Each row of a before or after table is a point. One or more steps were done to the points. Then noise was added and the rows were shuffled. The steps act on columns, c1 being the first. Name the steps. A step turns or swaps two columns, mirrors them in a line or flattens them onto one, adds a multiple of one to another, or multiplies or shifts one. Angles are multiples of 10 degrees, from the lower column toward the higher: turns from -170 to 170, lines from 10 to 170 but not 90. Use the fewest steps. Two steps may share a column if one is a turn and the other turns, adds or multiplies; they go together, in the order done. Otherwise the lowest column goes first.
In the rows, zero is written as 128.

Before (12 x 3):
[[152 111 119]
 [141  85 160]
 [121  95 168]
 [146 150 123]
 [153 144 106]
 [100  82 181]
 [136  70 161]
 [135 185 107]
 [100  73 136]
 [148 157 107]
 [143 147 139]
 [144 184 113]]
After (12 x 3):
[[128 164  67]
 [128 103 154]
 [127 164  90]
 [127 116 152]
 [128  76 159]
 [127 181 110]
 [128 154  83]
 [128  76 152]
 [127 179  85]
 [128 107 137]
 [129 147 134]
 [127 107 121]]
Steps: multiply c1 by 0; turn c2 and c3 by 170 degrees

Before:
[[ 81 156  72 182 124 122]
 [150 134  71 122 123 149]
 [146 137  75 114 110 138]
 [107  98 171 103  81 124]
 [129 154 139  98 112 103]
 [114 139 165  83  85 104]
 [121  97  51  98 117 115]
 [138 145 141 135 112 102]
 [125 123 183  96 109  96]
 [ 71 160 108 167 169 138]
 [122 114 154 127 116  97]]
After, 11 rows:
[[109 118  94 107  97  80]
 [111  94 106 148 131 102]
 [119 133 121 121 124  89]
 [202 135 128 173 126 159]
 [191  77 171 113 125  99]
 [109  78  85 112  84 109]
 [157 114 182 111 111 140]
 [113 126 127 150 125 111]
 [179 140  98 151 165 160]
 [157 117 176 111 105 126]
 [ 88 101  91 122 124  82]]
Steps: turn c1 and c3 by 130 degrees; shift c2 by -20; add -0.5 times c6 to c5; turn c4 and c6 by 40 degrees

Before, 10 rows:
[[154 167 105 166 144 125 159 143 114]
 [101 129 171 103  91 117 126 128 117]
 [ 98 156 162  97 110 120 119 117 172]
 [103 192 166 118 129  92 134 171 148]
 [151 137 122  94 148 127 146 165 105]
 [159 130 136 158 170 157 150 158 102]
 [133 184 180 112 102 106  98 130 147]
 [102  98 122 132  90 146  81 135 138]
 [170 140 136 176 138 100 146 152 150]
 [117 192 159 147 154  55 114 124 156]]
After, 10 rows:
[[109 192 145 150 131  89 133 170 116]
 [170 139 116 105 139 102 144 153  49]
 [159 127 114  88 167 156 151 159 123]
 [116 193 138 132 159  54 111 127  69]
 [129 184 160 154  97 108  97 127 119]
 [150 134 101 143 149 129 146 164 193]
 [154 167  85  90 144 124 161 144 107]
 [102 129 150 136  92 121 126 129 164]
 [ 99 158 143 181 109 119 118 117 103]
 [101  99 105 133  89 148  82 134 114]]
Steps: shift c3 by -20; turn c4 and c9 by -140 degrees; multiply c9 by 1.6

Before (13 x 12):
[[ 46 149 136 145 149  98 182 153 149 141 122 122]
 [146 149  89 138 144 132 119 150 130 145 103 124]
 [129 136 104 126 126  90 130 154 130 149 154 146]
 [ 40 128 103 143 135 101 149 103  55 126 116 149]
 [105 128 123 129 152  89 103 149 149 136 100 144]
 [124  86 108 104 125 144 117 130 141 127 118 128]
 [125 136 100 148 135 101 148 113 116 100 114 171]
 [142 109 138 132 148 100 118   7  77 120 141 122]
 [123 131 119 150  97 105 116 157 139 143 102 131]
 [129 143 121 141 134  99 122 160 143  90 153 115]
 [146  85 114  81 119 123 145 139  48 126 100 137]
 [139 151 137  98 109 118 102 119 102 115 132 170]
 [132 101 139 149 138 138 112 159 122 139 124 145]]
After:
[[ 81 168 126 139  94 104 128 149 168 133  59 117]
 [139 138 103 119 147 161 127 151 105 162 134 147]
 [139 155 114 149 138 156 125 141 159 121 159 109]
 [110 153 138 142 122  89 129 146 131 130 142 130]
 [145 141 158 117 126 156 129 145 146 162 124  89]
 [127 109 128 106 129 138 128 169 154 110 139 127]
 [143 141  95 112 133 100 127 135 137 121 123 108]
 [126 149 121 131 139 160 128 159 105 110 122 105]
 [ 95 119 131 134 105 150 127 117 122 150 103  90]
 [149 140 106 120  93 147 128 149 132 113 148 123]
 [127 160 227 114 145 136 126  59 147 134  77 138]
 [187 146 161 196 114 151 128 137 162 131  64 104]
 [184 132 104 191 149 164 130 135 139 112 151 131]]
Steps: turn c1 and c4 by -120 degrees; turn c2 and c6 by 140 degrees; mirror c3 and c8 in the line at 120 degrees; turn c9 and c11 by 110 degrees; turn c5 and c9 by 30 degrees; multiply c7 by 0; turn c10 and c12 by -170 degrees

Before:
[[122 112 117 121 120 129 126 134 117 125 123 123 127 128 109 148 134 116]
 [149 164 151 129 107 133 119 128 121 132 152 112 121  91 107 110 140 112]
 [139 138 122 136 109 123 121 106 142 104 134 134 126 131 107 122 109 129]
 [142 141 148 103 161 125 129 140 122 124 110 100 113 146 123 121 134 145]
 [139 130  98 147 121 117 105 114 129 126 126 112 106 122 124 123 124 116]
 [150 131 140 115 170 148 111 118 105 109 109 115 118 131 125 124 142 133]
 [141 135 154 114 152 127 142 146  91 123 119 129 110 134 137 121 137 128]
 [124 143 131 146 106 137 119 106 127 127 123 115 126 133 121 136 120 110]
 [122 132 123 132 111 121 127 111 127 114 112 116 131 106 126 123 121 129]
 [142 128 108 138 114 114 136 107 149 113 109 119 113 126 122 127 139  97]
 [144 135 160  97 151 127 131 124 112 149 111 133 113 128 118 112 132 136]
 [125 148 139 112 159 130 120 141 120 126 116 129 122 124 126 119 133 113]
 [120 107 126 138 131 133 135 118 129 113 118 112 116 124 114 127 105 102]
 [126 116 133 145 113 117 119 134 128 117  97 126 120 130 107 123 127 109]]
After (14 x 18):
[[126 147 125 111 104 131 120 142 128 126 116 130 122 139 126 219 133 112]
 [136 137 129 137 153 122 121 106 130 103 134 134 126 122 107  76 109 128]
 [144 131 111 115  89 152 110 118 124 109 109 115 118 137 125 248 143 132]
 [125 143 116 146 143 137 119 106 126 128 124 115 126 128 121  64 120 110]
 [138 127 151 138 144 110 136 107 131 114 108 119 113 111 122  89 139  97]
 [124 132 170 131 150 122 127 111 130 114 112 116 132 135 126  82 120 128]
 [138 135  92 114 110 133 142 146 127 123 120 129 110 148 137 198 137 129]
 [137 142  76 103 101 125 129 140 128 123 111 100 113 137 123 224 134 145]
 [136 130 168 147 140 116 105 114 129 126 127 113 105 105 124 110 124 116]
 [122 107 138 137 127 133 135 118 127 113 118 111 115 128 115 137 105 102]
 [144 164 169 129 167 134 118 128 127 132 152 113 120 166 108  75 140 112]
 [140 135  97  97 119 130 132 125 126 149 112 133 113 156 117 199 132 136]
 [123 112 139 121 117 131 126 134 128 125 123 123 128 118 109  99 134 115]
 [127 117 119 146 149 117 119 134 131 117  97 126 120 132 107  88 128 109]]
Steps: multiply c1 by 0.7; turn c3 and c14 by 120 degrees; multiply c3 by 2; multiply c5 by 3; turn c5 and c16 by 110 degrees; flatten c6 and c9 onto the line at 170 degrees

Before (13 x 24):
[[132 141 103  97  90 152  96  99 153 148  85  89 131 161 138 165 121 114
  156 149 154 169 103 130]
 [132 160 145 145 106  99 131 183 133  61 134 118 162 100 142 122 124 120
  219 143 127  96 138 129]
 [152 154  82 157 129 130 127 136 160 134  87  88 120 133  97 152  91 126
  129 111 103 187 115 124]
 [146 158 179 102  70 113 140 184 119  77 147 142 145  98 107 120 105 149
  227 111  82 122 138 144]
 [110 177 136 108 196 174  91 124 165 164 148 110  99 123 133  59 147 108
   81  94 138 126 165 106]
 [163 136  94 123 126 104 121 108 126 136  93 104 126 159 168 193 108 116
  128  84 126 181 107 104]
 [ 93 137 165 160 148 216 107 126 158 144 136 118  86 125 139  58 158 130
   84  98 169 117 131  63]
 [119 138 119 134 112  98 142  96 116 134  74  98 134 160 122 105 106 121
  152 114 138 155 120 126]
 [151 147 103 141 108 125 101 125 103 151  47 120 116 122 135 165 106 110
  157 109 159 173 111 153]
 [160 147 109 137 119 119 133  79 132 121 100 131 100 126 125 161 138 116
  135 142 132 157 139 122]
 [118 153 134 131 112 114  99 107 147 128  79 132 116 148  97 175  71  86
  153 119 156 158  87 107]
 [119 109 128 140 158 206 105 108 174 129 149 132 109 116 130  35 127  81
  113  78 155 118 143 105]
 [143 164 162 130  62 110 148 166 119 111 147  99 172  72 108 103 152  93
  204 100 105  80 166 108]]
After (13 x 24):
[[147 159 182 134  68 122 149 171  93  75 144 142 146 100  77 120 102 138
  224 131 148 112 135 145]
 [ 93 136 165 108 147 164 134 138 156 143 137 118  84 125 172  58 159 109
   84 134 108  94 130  63]
 [117 157 133 108 113 122  96 123 154 125  81 133 116 148 125 174  70  94
  153 159  90 137  89 109]
 [162 150 108 120 122 124 114  86 155 121 101 133  99 128 135 162 138 131
  137 144 125 155 140 123]
 [131 157 146 125 109 116 119 180 106  59 134 121 163  99 146 123 118 130
  220  96 143 122 135 128]
 [121 134 121 122 111 114 121  90 137 132  73  97 134 159 130 105 104 140
  152 159 122 128 121 129]
 [115 179 136 149 197 147 119 144 162 164 147 109  98 126 124  55 148  88
   82 145 114  98 162 106]
 [133 142 102 158  92 137 122 116 164 151  86  88 135 162 131 168 121  96
  155 156 100 164 102 127]
 [165 134  95 160 125 121 119 107 136 138  92 102 129 161 152 197 110 119
  128 192 142 117 108 104]
 [154 151  82  87 130 128 126 154 154 135  86  89 120 135 110 153  90 124
  132 188 146 141 116 122]
 [152 149 105 120 107 126 116 112 111 149  47 121 113 119 151 167 107  96
  156 175 112 133 109 155]
 [118 109 129 118 155 159  85 135 180 126 149 132 111 114 148  34 126  97
  110 146 108  79 144 102]
 [146 166 163 115  63 119  93 156  99 110 150 100 175  74 105 104 152 140
  199 102 140  78 163 106]]
Steps: turn c4 and c15 by -140 degrees; turn c15 and c21 by -150 degrees; multiply c6 by 0.4; mirror c7 and c18 in the line at 50 degrees; turn c8 and c9 by -30 degrees; mirror c20 and c22 in the line at 60 degrees

Before (8 x 48):
[[127 169 108 132 142 143 122 100 115 126 116 145 130 133  98 137 151  97
  100  89 138 116 108 129 124 156 155  72 128 113  92 135 155 146 130 118
  136 150 155 133 137 143 153 103 116 111 168 119]
 [129 170 156 132  83 117 128 105 168 119 112 103 104  99 183 182 123 102
  127 120 144 100 207 163 169 137  86 137  99 113 177 145  88 176 110 146
   97 130 113 150 123 135 114 144 137 133  76 166]
 [124 177 143 163 146 176 174 146 145 147 121 162 167 131  98 112 176 127
  126 108 139 147 101 150 118 129 138  86 113 120  91 151 152  91 179 126
  157 153 176  88 120  95 146 131  81  81 182 105]
 [ 98 179 199  97 109 111 126  93 191  91 145 145  92  95 152 190 131  81
  122 169 152 127 164 189 145 134  85 151 118 151 184 134  96 193  60 112
   99 107  88 141  96 139 130 172 131 167  91 150]
 [139 193  94 160 156 168 167 162 150 134 142 142 158 161  74  92 190 137
  137  89  94 178 106 124 112 116 164  87 169 154  98 157 132 125 150  99
  190 169 174 101 174 148 156 108  79  88 187  90]
 [135 157 144 137 170 164 162 158 140 153 119 158 174 160 122 128 128 119
  132  85 134 118  96 138 145 128 139 107 119 112 104 151 142 135 151  89
  159 132 154 103 170 172 138 130  72  97 179  96]
 [119 122 161 125 113 133 107 129 152  92 115  85 135 115 118 138 151 107
  139 117 181 116 134 139 135 123 100 130  94 102 144 152 139 157 120 135
   95 119 100 130 133 141 158  78 103 104 106 138]
 [128 155 182 132 111 121 104  82 166 121 154 120 118 117 141 157 106  84
  104 152 155 135 184 167 159 121 124 152 107 110 152 138  72 171  64 161
   82 123 110 158  71 171 121 126  98 117  95 158]]
After:
[[128 154 194 129 112 121 103  82 164 121 154 121 117 117 141 156 107 104
  103 153 155 160 184 168 160 120 125 150 163 136 152 105  73 172  65 160
   93 122 109 158  69 170 121 126 150 139 110 158]
 [127 169 145 130 141 143 122 101 116 126 114 143 129 133  97 137 151 160
  100  89 140 127 109 130 122 154 154  71 126 106  92 116 155 145 130 120
  135 150 155 133 137 143 152 103 136 147 166 119]
 [124 177 136 111 146 177 172 146 145 146 121 162 168 131  98 114 177 116
  127 109 138 189 101 151 117 129 138  87 132 104  91  87 153  90 180 126
  162 152 176  89 119  93 147 132 157 185 173 105]
 [136 156 142 130 170 163 162 159 139 152 118 159 172 161 123 127 128 117
  131  85 133 165  95 138 146 127 141 104 125 102 106  80 142 135 151  90
  160 132 154 103 170 172 138 131 165 160 173  96]
 [ 98 182 205 146 108 109 126  93 190  92 145 144  92  95 151 190 132  90
  123 168 152 131 164 188 146 134  86 150 146 149 186 124  95 194  59 113
  104 107  87 141  96 140 130 172 123  80  88 150]
 [128 169 164 120  83 116 128 104 167 120 113 103 104  98 183 182 122 117
  125 120 145 110 205 163 168 137  86 137 166 147 177 116  89 176 110 145
  109 129 112 150 122 135 115 143 113 124  96 166]
 [139 194 102 112 156 170 168 162 149 134 141 142 157 159  75  92 190 153
  139  90  95 227 106 124 112 116 165  87  68 109  97  78 133 126 150 100
  173 169 175 101 175 149 155 107 156 175 161  90]
 [119 122 163 139 113 134 107 129 152  92 115  85 134 115 118 137 150 109
  137 115 180 149 134 139 134 122 101 130 171 132 143  94 140 156 119 134
  107 120  99 131 134 141 158  77 138 149 123 137]]
Steps: mirror c3 and c18 in the line at 150 degrees; turn c4 and c46 by 160 degrees; turn c32 and c45 by -150 degrees; add -1 times c32 to c22; mirror c29 and c37 in the line at 100 degrees; flatten c30 and c47 onto the line at 120 degrees
